Each row is a point. Each copy is the shape, with its points in the same order, stretched, turned, moved and blurred by noise. Say if it was mirrored as well.

Shape (6 x 3):
[[ 33  20   3]
 [-68 -47  -6]
 [ 15  16  11]
 [ 36 -21  16]
 [  7 -44 -13]
 [  5  79 -42]]
Copy 1:
[[ 46   8  -1]
 [-74 -10 -38]
 [ 25  -1  15]
 [ 32 -31 -18]
 [  5 -21 -38]
 [ 32  90  22]]
Copy 1 is: only turned
Copy 2, 6 rows:
[[ 25   2 -16]
 [-85  -7  24]
 [ 13   6   0]
 [ 30 -23  37]
 [-21 -43  22]
 [  9  24 -71]]
Copy 2 is: only turned

Shape (7 x 4):
[[ 40 -18  13   5]
 [-38 -20 -69  30]
 [-46  51 -14  26]
 [ -9 -38  25 -41]
 [  8  33 -61  10]
 [-17 -18   8 -16]
 [ -1 -58  12 -21]]
Copy 1 (7 x 4):
[[ 42 -43  20   9]
 [-20   1 -83   0]
 [-45   7  -8 -50]
 [-23 -55  29  50]
 [  5  46 -25 -15]
 [-25 -40  11  20]
 [ -5 -65   2  50]]
Copy 1 is: mirrored
Copy 2, 7 rows:
[[ 19  -6 -23  35]
 [-87  -1 -29 -33]
 [-85  -5  36  18]
 [ 29  -5  -4 -50]
 [-55  43 -15  19]
 [  0 -11   7 -22]
 [ 17 -11 -19 -47]]
Copy 2 is: only turned
Copy 3, 7 rows:
[[ 25  26  20   7]
 [-41 -71 -25  51]
 [-79 -12  21  57]
 [ 10 -20  42 -43]
 [-52   4 -40  48]
 [-10 -18  37  -9]
 [ 28 -34  34 -28]]
Copy 3 is: only turned

Shape (10 x 6):
[[-42  53  -6 -14  25  -5]
 [-20  55 -28   3  59  25]
 [ 26 -45 -69  -6   3 -17]
 [ 68 -29 -13  -5 -56 -24]
 [ 18 -42 -41  20 -69 -62]
 [-16   7  -5  18  92  11]
 [ -5 -12 -18 -30 -77  18]
 [-22   0 -12  -5  45  21]
 [-24 -15  24 -40  52  20]
 [-15 -20  14  12 -33  42]]
Copy 1, 10 rows:
[[-14 -13  70  11 -50   2]
 [ 17 -20  73  36 -26  36]
 [ 64 -50  -8 -22   5 -10]
 [ 34  43 -46 -39   0 -23]
 [  5 -17 -52 -27 -19 -63]
 [ 22 -29  86  34  33  -6]
 [-26   4 -26 -63 -33  29]
 [  7 -28  57  -2  13  15]
 [ 10 -16  83 -36  29  14]
 [-44   3  -8 -33  22  26]]
Copy 1 is: mirrored
Copy 2, 10 rows:
[[  0  29 -61  33  12  41]
 [ -1  46 -60  39  52  21]
 [ 45   9 -58 -45  12 -43]
 [ 31  21  18 -55 -24 -23]
 [ 47  -2 -35 -38 -72 -54]
 [ 44   9 -58  44  70  15]
 [-43   3 -11 -43 -22  -6]
 [ 11   3 -51  13  51  12]
 [ 15 -21 -41   0  60  50]
 [-32 -23   6   5  10 -11]]
Copy 2 is: mirrored
Copy 3:
[[-33  60   5 -15  -5 -26]
 [-10  79  -8  -7  19   4]
 [ 26 -32 -40   7  38 -39]
 [ 47 -49 -49 -35 -41 -29]
 [ 26 -59 -35  10 -48 -65]
 [-42  50 -23   2  33  34]
 [ 38 -32  26 -40 -31 -53]
 [-14  22  -2 -12  31   9]
 [-41  11   5 -40  32  21]
 [ 22 -22  32 -16 -21  -2]]
Copy 3 is: mirrored
Copy 4, 10 rows:
[[-24  19 -49 -18   0 -33]
 [ 12  26 -65 -30  34 -29]
 [  5 -27   8  -3  37  61]
 [ -8  30  52  34 -10  73]
 [-37 -23  32  58 -13  66]
 [ 24  -6 -30 -24  61 -49]
 [ -7   7   7   1 -68  54]
 [ 18  -8 -23 -28  22 -24]
 [ 12   1   8 -52   6 -44]
 [ 32  -6   0   9 -50   3]]
Copy 4 is: mirrored

Shape:
[[ -9   7  -8   8  26  12]
 [-28  32 -24 -31 -12  20]
 [ 45  21  -7 -25   2  13]
 [ -7  -3 -20 -32  10  -1]
 [ 27  19  -8 -22  12  27]
 [ 68  -2 -51   3   6  29]
 [ 59  19  17 -40  -1  -4]
 [ 15  37  -2  18   3 -17]
 [-36  -2   4  45 -12   5]
 [ 24  16  19   2  22  -9]
 [-21 -33  34  16  55  34]]
Copy 1:
[[-12 -19  -6  13   1 -25]
 [ -6 -37 -12 -40  56   3]
 [ 40 -14 -30 -32   2 -45]
 [ 14 -16  16 -25  20 -34]
 [ 30 -23 -26 -14   8 -32]
 [ 30 -52  -4 -38 -53 -57]
 [ 62  17 -36 -34   8 -58]
 [-15 -13 -32 -19   2 -43]
 [-45  -5   6   0 -21  27]
 [ 14   9 -25   7  -4 -53]
 [  6  12  10  79 -28   0]]
Copy 1 is: only turned
Copy 2, 11 rows:
[[ 16  26 -13 -18  13 -13]
 [-36  10 -35 -54  21   3]
 [-22   7 -45 -10 -47 -11]
 [-18  31   4 -24   2  13]
 [ -8  17 -40 -26 -33  -3]
 [-10  42 -79  37 -44  -1]
 [-25  -5 -21 -10 -75 -19]
 [-11   6 -35   2  -6 -54]
 [ 28 -11 -13   3  56 -15]
 [  9   3  -9 -11 -30 -37]
 [ 77  10  29 -36  17   6]]
Copy 2 is: mirrored
Copy 3 (11 x 6):
[[-19  -1 -14  -1  16 -14]
 [ -6 -40 -17  47   6 -29]
 [ 20   8 -37  40  58  13]
 [ 10 -11 -15  18   8 -30]
 [  7  -3 -27  29  58   2]
 [ 39   6 -95  19  80  17]
 [ 27  27 -17  47  59  22]
 [-17  30 -27  31   9  16]
 [-35 -16 -11 -30 -38  13]
 [-10  32  -6  14  27  10]
 [-35  -3  23 -61  24 -14]]
Copy 3 is: mirrored
Copy 4:
[[ 37 -14  11 -29 -10   1]
 [  4 -72 -10 -10  32  -4]
 [-26 -36   4 -21 -33  -9]
 [ 22 -36 -25 -11  -4 -24]
 [ -8 -44   3 -20 -31   2]
 [ -5 -17 -40 -52 -55  37]
 [-49 -31  17  -6 -44 -37]
 [-17  -4  36 -49   6 -13]
 [ 41  18  23  -8  34  20]
 [ -1   0  40 -27 -29 -24]
 [ 89  13  31  11 -45   6]]
Copy 4 is: only turned
